Every row gives one point. To make a cloud, some directions were put in groups of two or more. Within a group, all points are equally far from the middle, so they leave a hole (a ring in 2 directions, a hollow ball in 3). The other directions are filled evenly. Then the cloud was stretched, turned, moved and blurred a little. Count the holes, and give their numbers of directions, smallest first.
(in the rows, 128 means zero)

Cloud (21 x 3):
| 112 | 136 | 108 |
| 127 |  80 | 124 |
| 158 |  80 | 133 |
| 169 | 170 | 138 |
| 138 | 131 |  82 |
| 118 |  85 |  93 |
| 135 | 141 | 109 |
| 140 | 142 |  86 |
| 120 | 172 | 112 |
| 110 | 116 | 110 |
| 135 |  84 |  95 |
|  91 | 163 | 150 |
| 181 | 101 | 168 |
|  66 |  88 | 120 |
| 110 |  88 | 158 |
| 157 | 102 | 162 |
| 159 | 159 | 144 |
| 107 | 129 | 123 |
| 151 | 108 | 156 |
| 160 |  61 | 167 |
| 172 | 135 | 105 |
Holes: 0

Cloud (31 x 4):
| 152 | 167 | 114 |  91 |
| 163 | 101 |  91 |  97 |
| 144 |  99 | 147 |  87 |
| 169 | 108 | 103 |  91 |
| 150 | 114 | 153 | 153 |
|  74 | 138 | 136 | 100 |
| 119 |  83 | 132 |  90 |
| 136 |  88 | 145 | 145 |
| 106 | 121 |  82 |  84 |
| 112 | 139 |  69 | 142 |
| 113 | 128 |  67 | 100 |
|  72 | 115 | 131 | 113 |
| 118 |  87 | 114 | 157 |
| 166 | 102 |  90 | 144 |
| 168 | 154 | 116 | 148 |
|  90 | 137 | 104 |  79 |
| 111 | 165 | 100 |  84 |
|  98 |  83 | 133 | 111 |
|  86 |  94 | 124 | 139 |
| 113 |  98 |  98 |  80 |
|  87 | 150 | 138 | 146 |
|  77 | 127 | 122 |  89 |
| 101 | 112 |  93 |  80 |
| 134 |  89 | 106 | 160 |
|  87 | 109 | 112 |  84 |
|  92 | 103 | 110 | 154 |
| 177 | 136 | 113 |  98 |
| 175 | 116 | 108 | 151 |
|  92 | 151 | 119 | 158 |
| 139 | 102 |  69 | 138 |
| 139 | 103 |  71 | 140 |
Holes: 2 (2, 2)

Cloud (51 x 6):
| 129 | 127 | 117 | 174 | 107 | 178 |
|  71 |  84 |  91 | 143 | 133 | 149 |
| 161 | 152 | 100 | 160 | 124 | 129 |
| 105 | 121 | 134 | 148 | 129 |  85 |
|  83 | 158 | 116 | 133 | 140 | 137 |
|  77 | 143 | 126 | 131 |  97 | 128 |
| 134 | 129 | 109 | 127 | 150 |  92 |
| 105 | 121 | 107 | 169 | 166 | 180 |
| 112 | 125 |  71 | 131 | 122 |  91 |
| 156 | 136 | 110 | 137 | 155 |  86 |
| 123 | 127 | 103 |  83 | 106 | 124 |
| 139 | 107 | 135 | 160 | 103 | 192 |
|  81 | 142 |  62 | 137 | 145 | 151 |
| 120 | 137 | 100 |  91 |  97 | 142 |
| 125 | 167 |  88 | 104 | 121 | 126 |
| 105 | 149 |  98 | 164 | 115 | 163 |
| 174 | 147 | 147 | 206 |  72 | 112 |
| 133 | 160 |  65 | 172 | 131 | 148 |
|  75 | 148 | 134 | 175 | 130 | 162 |
| 108 | 120 |  77 | 155 | 159 | 124 |
| 127 | 131 | 118 | 138 | 171 |  89 |
|  77 | 100 |  88 | 148 | 134 | 123 |
| 133 | 123 | 149 | 127 | 163 | 134 |
|  82 | 139 | 118 | 165 | 115 | 168 |
| 121 | 156 | 120 |  95 | 116 | 103 |
| 129 |  73 |  99 | 159 |  95 | 110 |
| 134 | 122 |  82 | 140 |  90 | 160 |
| 139 | 109 |  92 | 104 | 107 | 171 |
| 134 | 151 |  59 | 144 | 129 | 168 |
| 146 | 121 | 123 | 169 |  81 | 171 |
| 123 |  87 | 165 | 161 | 126 | 130 |
|  99 | 130 | 138 | 180 |  80 | 128 |
| 119 | 119 | 124 | 140 | 169 | 162 |
|  79 |  67 | 117 | 119 | 122 | 150 |
| 120 | 133 | 141 | 192 | 113 | 119 |
|  95 | 143 |  84 | 173 | 107 | 175 |
|  76 | 129 | 137 | 101 | 182 | 129 |
| 125 | 168 | 101 | 172 | 152 | 172 |
|  74 | 106 | 157 | 115 | 135 | 154 |
| 112 | 104 | 147 | 198 | 166 | 127 |
| 100 |  86 | 123 | 101 | 138 | 124 |
| 117 |  67 | 136 | 169 | 120 | 167 |
| 137 | 125 |  95 | 154 |  69 | 123 |
|  78 | 109 | 175 | 111 | 134 | 137 |
|  85 |  73 | 185 | 134 | 104 |  92 |
|  53 | 115 |  74 | 113 | 153 | 100 |
|  75 |  91 | 110 | 107 | 143 | 145 |
|  92 | 107 | 137 | 183 | 140 | 171 |
| 181 | 111 | 145 | 163 | 128 | 190 |
| 123 | 104 | 126 | 162 | 125 | 111 |
| 111 | 130 | 122 | 162 | 160 | 133 |
Holes: 0

Cloud, 96 rows:
| 101 | 126 | 120 | 124 | 126 | 110 | 109 | 143 | 130 |
|  90 | 159 |  95 |  97 | 152 | 160 | 154 | 132 | 156 |
| 161 |  79 |  89 | 134 | 102 | 147 | 127 |  71 | 108 |
| 173 | 121 | 146 | 109 |  79 | 147 | 105 | 157 | 123 |
|  88 | 189 | 116 |  97 | 142 | 160 | 153 | 156 | 134 |
| 120 | 135 | 143 | 121 | 111 | 164 | 114 | 105 | 193 |
| 109 | 120 |  82 | 141 |  78 | 142 |  91 |  73 | 100 |
| 143 | 119 |  71 | 109 | 104 | 119 | 163 | 191 | 131 |
| 132 | 141 | 150 | 112 | 130 | 122 |  84 | 157 | 137 |
| 133 | 101 | 114 | 182 | 174 | 103 | 117 | 110 | 108 |
| 169 | 172 | 152 | 103 |  93 | 162 | 127 | 112 | 183 |
| 136 |  99 | 137 | 194 |  78 | 119 | 142 | 123 | 143 |
|  98 |  89 | 122 | 143 | 130 | 125 | 160 | 142 |  75 |
| 147 |  52 | 116 | 134 | 165 | 167 | 118 | 133 | 135 |
| 121 | 125 | 138 | 171 | 129 | 132 | 108 | 198 | 150 |
| 146 | 223 | 111 | 119 | 160 | 118 | 101 | 141 | 117 |
| 130 |  91 |  69 |  78 | 145 | 184 | 125 | 121 | 165 |
| 129 | 159 | 163 | 105 | 138 | 111 | 157 | 185 | 138 |
|  73 |  99 |  94 |  94 | 186 | 175 | 129 | 104 | 136 |
|  81 |  83 | 115 | 117 | 136 | 172 |  91 |  96 | 127 |
| 159 | 114 | 113 | 159 |  99 | 178 | 113 |  94 | 119 |
| 119 | 130 | 148 | 102 | 108 | 142 | 102 | 120 | 144 |
| 150 | 176 | 149 | 138 | 116 | 163 | 172 |  99 | 110 |
| 111 | 121 |  70 | 113 | 101 | 160 | 127 | 137 | 150 |
| 195 | 110 |  67 | 132 | 147 | 149 | 148 | 161 | 139 |
| 157 | 137 | 121 | 159 | 127 | 173 |  98 | 128 | 115 |
| 128 | 175 | 148 | 126 | 170 | 191 | 116 | 171 | 129 |
| 175 |  90 | 123 | 179 | 110 | 108 | 128 | 127 | 109 |
| 148 | 177 | 117 | 106 | 161 | 174 | 119 | 134 | 140 |
| 129 | 126 | 102 | 129 | 148 | 132 |  95 | 119 |  47 |
| 157 | 140 | 139 | 121 | 189 | 136 | 159 | 152 | 105 |
|  89 |  72 | 118 | 148 | 141 | 171 | 126 | 119 | 139 |
| 145 |  73 | 135 | 117 | 103 | 200 | 143 | 148 | 111 |
| 190 | 142 |  97 | 118 | 132 | 130 | 101 | 175 | 135 |
| 134 | 154 |  58 | 111 |  88 | 150 | 125 |  78 | 126 |
| 118 | 118 | 173 | 146 | 170 | 128 | 131 | 159 | 156 |
| 164 | 135 | 105 | 123 | 143 | 104 | 136 | 113 | 111 |
| 115 | 142 | 121 |  53 | 121 | 135 | 132 | 156 |  92 |
| 137 | 101 | 115 | 101 | 149 | 175 | 101 | 164 |  48 |
|  91 | 137 | 148 | 149 | 123 | 127 | 104 | 155 | 115 |
| 182 | 130 |  48 |  90 | 134 | 118 |  95 | 125 | 136 |
| 176 | 119 |  82 | 139 | 135 | 178 | 109 | 125 | 160 |
| 101 | 105 | 165 | 114 | 146 | 181 | 169 | 132 | 112 |
| 110 | 140 | 105 | 165 | 136 | 171 |  84 |  60 | 114 |
| 131 | 104 | 115 | 119 | 147 | 166 | 125 | 207 | 111 |
| 161 |  78 | 158 | 125 | 125 | 164 | 149 | 143 |  68 |
| 115 | 137 | 164 | 105 | 112 | 117 | 138 | 111 | 163 |
| 169 | 138 | 149 | 168 | 150 | 155 |  95 | 193 | 129 |
| 117 | 165 | 148 |  98 | 177 | 104 |  98 | 129 | 172 |
| 123 |  71 |  73 | 101 | 101 | 195 | 140 | 117 | 164 |
| 157 |  47 |  88 | 112 | 137 | 130 |  70 | 147 | 126 |
| 121 | 145 | 108 | 141 | 166 | 110 | 171 |  83 | 136 |
| 127 | 113 | 160 | 141 | 150 | 133 | 141 | 141 | 183 |
| 139 | 147 | 100 |  92 |  62 | 136 | 137 | 172 | 138 |
| 166 | 153 | 101 | 154 | 117 | 188 | 114 | 138 | 126 |
|  84 | 136 | 135 | 138 | 162 | 133 | 164 | 122 | 143 |
| 169 | 117 |  94 | 151 | 123 | 167 | 131 | 133 | 109 |
| 122 | 138 | 181 | 105 | 125 | 139 | 127 | 101 | 151 |
| 122 | 200 | 106 | 117 | 120 | 130 | 100 |  93 |  94 |
|  83 | 210 | 104 |  98 | 133 | 157 | 113 | 155 | 138 |
| 140 | 127 | 130 | 148 | 177 | 160 | 116 | 128 |  95 |
| 172 | 136 | 135 | 116 | 108 | 149 | 112 |  98 | 166 |
| 154 | 149 | 180 | 131 | 118 | 108 |  73 | 129 | 121 |
| 108 | 120 | 180 | 157 | 115 | 164 | 128 | 116 | 173 |
| 143 | 150 | 110 |  81 | 175 | 145 | 115 | 155 | 119 |
| 120 | 127 | 116 |  54 | 117 | 111 | 125 | 132 | 118 |
| 169 | 176 | 182 | 121 | 112 | 108 | 115 | 150 |  89 |
| 128 | 162 | 162 | 120 | 154 | 183 | 119 | 166 | 106 |
| 111 | 197 | 156 | 156 | 139 |  94 | 158 | 154 | 108 |
| 150 | 155 | 131 | 180 | 144 |  98 | 165 | 104 | 178 |
| 107 | 200 |  96 | 134 | 145 | 139 | 125 |  56 | 162 |
| 169 | 105 |  42 | 106 | 157 | 177 | 129 | 101 | 159 |
| 131 | 100 | 123 | 142 | 117 | 172 |  87 | 181 | 135 |
| 113 | 110 |  72 | 113 | 162 | 170 | 186 | 163 | 159 |
| 116 |  83 | 136 |  87 | 141 | 165 | 119 |  95 | 102 |
| 187 |  91 | 135 | 142 | 131 | 126 | 148 | 157 |  91 |
|  84 | 120 | 174 | 179 | 119 | 121 | 145 |  75 | 124 |
| 169 |  89 |  82 | 114 | 130 | 141 |  62 | 158 | 113 |
| 146 |  99 |  94 | 104 | 149 | 142 | 163 | 183 | 168 |
| 142 | 172 | 146 | 155 | 103 | 111 | 155 | 125 | 101 |
|  94 | 132 | 102 | 129 | 115 | 175 | 176 |  93 |  86 |
| 151 |  90 | 166 | 153 | 127 | 133 |  80 | 128 | 145 |
| 185 | 153 | 149 | 112 | 123 | 114 | 121 | 179 | 134 |
| 164 |  83 |  83 | 134 | 118 | 100 |  86 | 108 |  86 |
|  96 | 164 | 101 | 109 | 118 | 162 | 157 | 117 | 156 |
| 134 | 142 |  93 | 130 | 149 | 114 | 182 |  89 | 143 |
| 172 | 108 |  58 |  97 | 114 | 155 |  97 |  94 | 135 |
| 140 | 133 | 134 | 118 | 147 | 126 | 151 | 192 | 161 |
| 137 | 115 | 123 | 158 | 115 | 121 | 144 | 104 |  85 |
| 116 | 115 | 130 | 135 | 139 | 110 | 106 | 169 | 146 |
|  86 | 152 | 117 | 146 | 148 | 113 | 130 |  86 | 140 |
|  90 | 173 | 157 | 148 |  92 | 175 | 168 | 103 | 140 |
| 167 | 136 | 177 | 160 | 135 | 122 | 118 | 113 | 143 |
| 148 | 149 |  88 | 137 | 143 | 109 | 182 | 161 | 113 |
| 158 | 127 | 117 |  83 |  98 | 129 |  86 | 126 | 153 |
| 123 | 114 | 157 | 173 | 150 | 123 | 160 |  73 | 100 |
Holes: 1 (2)
